Every row gives one point. Each copy is the shape, with its points in the same order, stretched, turned, moved and blurred by noise. Say if it was mirrored as well.
(in the rows, 128 means zero)

Shape, 6 rows:
[[140 160 146]
 [144  98 129]
 [108 132 107]
 [ 42 152  31]
 [165 157 105]
 [118 128 189]]
Copy 1:
[[137 164  98]
 [157 107 161]
 [119  95 129]
 [ 47  10 109]
 [166 128  77]
 [119 179 156]]
Copy 1 is: only turned
Copy 2, 6 rows:
[[160 125 158]
 [138 142  86]
 [104 145 138]
 [ 25 150 179]
 [135  93 123]
 [191 175 159]]
Copy 2 is: mirrored

Shape, 7 rows:
[[171 160 150  94]
 [174  96 145 200]
 [119 120 109 106]
 [100 103 101 147]
 [190  58 145 171]
 [187 164 191  82]
 [ 91 114 171 149]]
Copy 1 (7 x 4):
[[187 148 124 152]
 [ 92 158 210 167]
 [149 108 155  97]
 [103 107 174  89]
 [116 117 229 171]
 [196 143 100 189]
 [ 97  82 125 127]]
Copy 1 is: mirrored
Copy 2:
[[160 124  92 130]
 [ 74 120  96 228]
 [122 152 145 114]
 [101 132 173 149]
 [ 65 176  69 218]
 [181 134  75 160]
 [141 126 191 199]]
Copy 2 is: mirrored
Copy 3 (7 x 4):
[[148 152  69 166]
 [163 189 185 112]
 [106 100 123 138]
 [111  95 160 119]
 [193 140 196 138]
 [181 169  58 153]
 [150 124 117  83]]
Copy 3 is: only turned

Shape:
[[130 165 135 146 120 129 122 168]
 [108 146 140  99 165 126 144 134]
 [110 153 129 128 142  92 164 113]
 [159  93 111  67 125 145 165 152]
 [ 95 123  85 132 122  99  80 107]
 [125 143  75 182 112 170 174 144]
 [124  73 176 109 133 117 119  80]
 [154  64 129  37  61 135  81  94]
 [175 143  99 125 110 113 205  88]
 [183  54  78  40 138 153 146  82]
 [143 120 130 108 173 106 100 120]
 [109 165  74 130 144 151 182 128]
 [152 224 147 113  94 133 115  68]]
Copy 1, 13 rows:
[[ 90 156 121 116 132 116 135 129]
 [103 167 105 144 167 146 141  98]
 [111 150 107 139 160 101 129  88]
 [ 78 134  72 176 120 173 118 114]
 [157 147 136 124 166 106  69 133]
 [131 140 159 161 102  82 126 123]
 [145 100 124 118 180 157 110  92]
 [136 103  58 120 131 201  69 136]
 [100 131  84 151 101 110 114  66]
 [123 121  81 189 123 202  68  95]
 [105 151 126 131 175 153  91  99]
 [125 175 120 171 124 106 135 104]
 [123 174  94  78 113 133 120  70]]
Copy 1 is: mirrored
Copy 2:
[[ 94 124  82 144 125 136 119 107]
 [145  85 114  99 155 141  77 140]
 [122 144 114  89 135 151  97 162]
 [191  46  95  63 115 149 163 128]
 [ 83 110 227 145 109 139 142 166]
 [ 53 117  86 105 183 113 185  82]
 [224 131 186 144 137 145  76 172]
 [227  93 232 112  48 181 146 120]
 [146 157  86  24 101 111 150 118]
 [232  14 189  33  95  95 164 151]
 [152  77 152 131 106  88  91 178]
 [ 67  86 102  55 174 122 146 108]
 [ 97 196 143  98  76 110  41  72]]
Copy 2 is: only turned
Copy 3 (13 x 8):
[[123 140 125 150 153 149 105 156]
 [103 121 148  90 151 155 146 152]
 [ 98 138 117  97 124 186 126 172]
 [118  99  97  33 120  89  95 124]
 [149 167 119 127 117 144 160  76]
 [186 157  95 111 133 118 170 184]
 [ 92  95 146 140  46 151 136 119]
 [ 82 119  94  81  47  47  83  41]
 [121 145 105  56  91 136  88 178]
 [160 107 130   7  58  49 122  63]
 [116 124 159 106 117 151 121  92]
 [159 153 112  59 157 133 177 182]
 [ 71 198 160 131 111 136 109 180]]
Copy 3 is: mirrored

Shape (14 x 11):
[[111 104 134 106 137 108 116 167 106 126 151]
 [ 84 110  82 134  78 155  90 128 154 109 110]
 [173 132 114 131 151 151 141 153  98 159 144]
 [157 108 140 128  75 130 143 143 175 128 152]
 [179  85  75 153 161  84 143 156 158  92 147]
 [167 110  61  71 115  98  99 157 127  78 159]
 [127 102  87 107 149 154 165 140 141 168 168]
 [ 95 122 156 110 160 121 119 108 132 120  87]
 [128 135 113  69  76 142  85 146 155 141 142]
 [ 92 129 117 108  87 146 154 125 124 158 121]
 [145 142 106 152 129  81 118  97 176 156 153]
 [149 174 118 152 145 159 136  91 116 146 121]
 [105 107 135  79 151 131 111 112 109  85 153]
 [101 179 113 130 120 163 121 162 123 112 109]]
Copy 1 (14 x 11):
[[128  94 197 154 143 139 135 143 142 148 134]
 [116 192 107 135 167 166 105 122 132 107 178]
 [127 134 183 135 130  94 166  91 131 119 108]
 [ 94 147 105  82 163  90 130 116 185 140 148]
 [ 99 170 221  93 127  97 200 186 115 147 153]
 [126 177 190 154 171 109 157 173 198  99 160]
 [168 123 147 106 114 101 190  82 132 181 156]
 [142 120 136 122 129 153 119 173  93 131  85]
 [126 152 104 144 170 148 130 106 233  84 151]
 [147  94  94 142 178 125 132  84 126 136 131]
 [109 125 121  93 104 102 194 147 130  99 165]
 [116 150 121 127 111  77 156 100  96 105  92]
 [166 142 158 141 120 115 100 167 131 142 135]
 [ 83 133 112 182 144 128 132 119 140 120 101]]
Copy 1 is: mirrored
Copy 2, 14 rows:
[[142 111 103 113 172 112 114 107 134 139  83]
 [135 172  90 177  91 174  50 117 172 125 142]
 [167  97 129 146 135  88 119 142  88  86 104]
 [136 133 115 136  74 163 115  89  72 164  93]
 [125  62   8 100 114 136 107 165  56 178  97]
 [185 135  25 139 178 174 137 149 103 130  84]
 [212  88  74 145  80  94 120 139 139 122 115]
 [ 80 116 118  90 143 135 154 100 174 107 166]
 [167 182  95 177 132 157 127  78 144  86 101]
 [168 132 143 193 109 124 123 102 171 123 150]
 [112 118  46 154  79  93 119 149  85 165 132]
 [143 126 147 150  99 104 113 162 107  88 187]
 [153 140 113  69 161 167 145 131 170 132 132]
 [168 145 135 164 152 126  79  92 144  95 187]]
Copy 2 is: mirrored
Copy 3 (14 x 11):
[[103 123 156 115 108 113  89  90 186 113 133]
 [133  66  92 130 120  75 161 125 137  82 114]
 [129 161 138 132  82 127 120 105  93 170 182]
 [170 164 122 160 162  46 102 108 156 128 150]
 [161 118  96 169 106 140  62   7 126 148 171]
 [128  85 123 104 144  77  69  32 123 175 124]
 [181 171  99 109  53 108 145 105 141 143 143]
 [159  69 153 120 120 181  94 164 155 101  97]
 [134 117 149 105 162  46 131 134 121 109  77]
 [174 123 137  86 124  92 163 158 172 115 154]
 [156 151  83 141 183 148 146  95 109  90 116]
 [144 129  97 141 118 167 175 153  69 167 152]
 [120  93 111 101 110 122  85 129 173 159  90]
 [117  80 166 150 106 139 180 116 130 155 121]]
Copy 3 is: only turned

Shape:
[[154  87 136 107 123 120 136 143  93 153 149  91]
 [101 107 154 149 151 147  92 139  86 142  86 100]
 [113 145  69  98 139 134 110 147 124 118 134 115]
 [125 117 101 141 108 167  96 173 166 151 153 119]
 [143  75  80 176 150 133 119 179 133 123 111 186]
 [ 65 110 212 145 105  72 123  62 139 123 134 171]
 [128 100 105 136  51 138  93 146  99 111  97 127]
 [115 165 119 195 122  88 147 188 124 148 104 108]
 [123 180 175 166 128  49 116  31  99 139  97 189]
 [ 84 126 163 186 130  60 109  30  90 126  96 161]
 [115 156 200 141 143 101 135  62 119 136  65 207]
 [159 100 114 165 132 129 107 103 153 124 118  62]
 [ 52  66  26  76 128  83 187 165 102 158 137 108]
 [ 98  82  37  92 117  86 142 181 159 207  72  89]
 [103 104  96 116 143 108 107 188 156  83  97 110]
 [138 124 199 138 106  71 163  52 108  96  88 146]
 [111  80  55  77 136  34  99 208 119 176 129 101]]
Copy 1:
[[125 120 136 104  98 160  79 133 129  91 144 162]
 [147  97 219 139 119 131 123  94 126 136 137 151]
 [165 154 136 118  94 145 135 114 171 132 132  87]
 [144 197 158 118 121 118 145 127 133 106 110 136]
 [172 151 129 122 156  44 117  89 176 107 128 120]
 [103  93 128 192 114 112 150  87  29  88  96 105]
 [161 146 141 104  94 135 129  42 141  72 104 140]
 [111 146 165  91 129 136 158  78  98 121 165  76]
 [ 60  50 105 167 118 113 218  79 107 126 123 100]
 [105  68 133 183  90  88 188  65  93  97 137 114]
 [ 79  28 134 167 189 124 177  89 110 127  78 105]
 [164 130 153  81  99 114 155 154 128  85 160 188]
 [165 168 150 102  62 133  29  85 148  22 125  25]
 [158 153 183  27  93 119  80 117 147  18  96  56]
 [211 149 157  76 106 113 121  98 129 133 127  90]
 [119  45 110 125 139 157 152  91  70  92 117 136]
 [141 161 149  41  24 100  58  91 154 113 119  50]]
Copy 1 is: mirrored
Copy 2:
[[125 143 129 144 154 119 116 117 182  92 146 137]
 [ 91  68 101 130 180 127  81 109 191 127 141 145]
 [154 132 136 144 164  92 106 151 152 160  97 146]
 [113  96 186 152 125  78  92 167 125 108 151 145]
 [122 130 215 121 143 115  95 149 155 211 135  83]
 [106 145  60 134   7 179 131  45 125 135 107  88]
 [102 143 144  75 133  65  80 153 149 166 156 148]
 [100  96 100 140 159 168 141 121 111 145 188 171]
 [137 123  43  70  44 184 177  95 137 141 119  85]
 [131 112  46  73  78 172 134  62 138 167 110  73]
 [132 130  69 105  47 208 136 117 155 162  90  82]
 [156  85 136  74 127 120  76 127 117  61 139 166]
 [141 242 127 190 187 142  76 119 135 226  77  87]
 [ 99 197 159 146 181 143  51 176  97 158  94 116]
 [115 136 165 138 161 121  89 113 133 174  99 164]
 [143 169  63  82  28 205 128  71 138 125 121 130]
 [ 69 196 175 154 218 103 123 119 133 163  94 113]]
Copy 2 is: mirrored
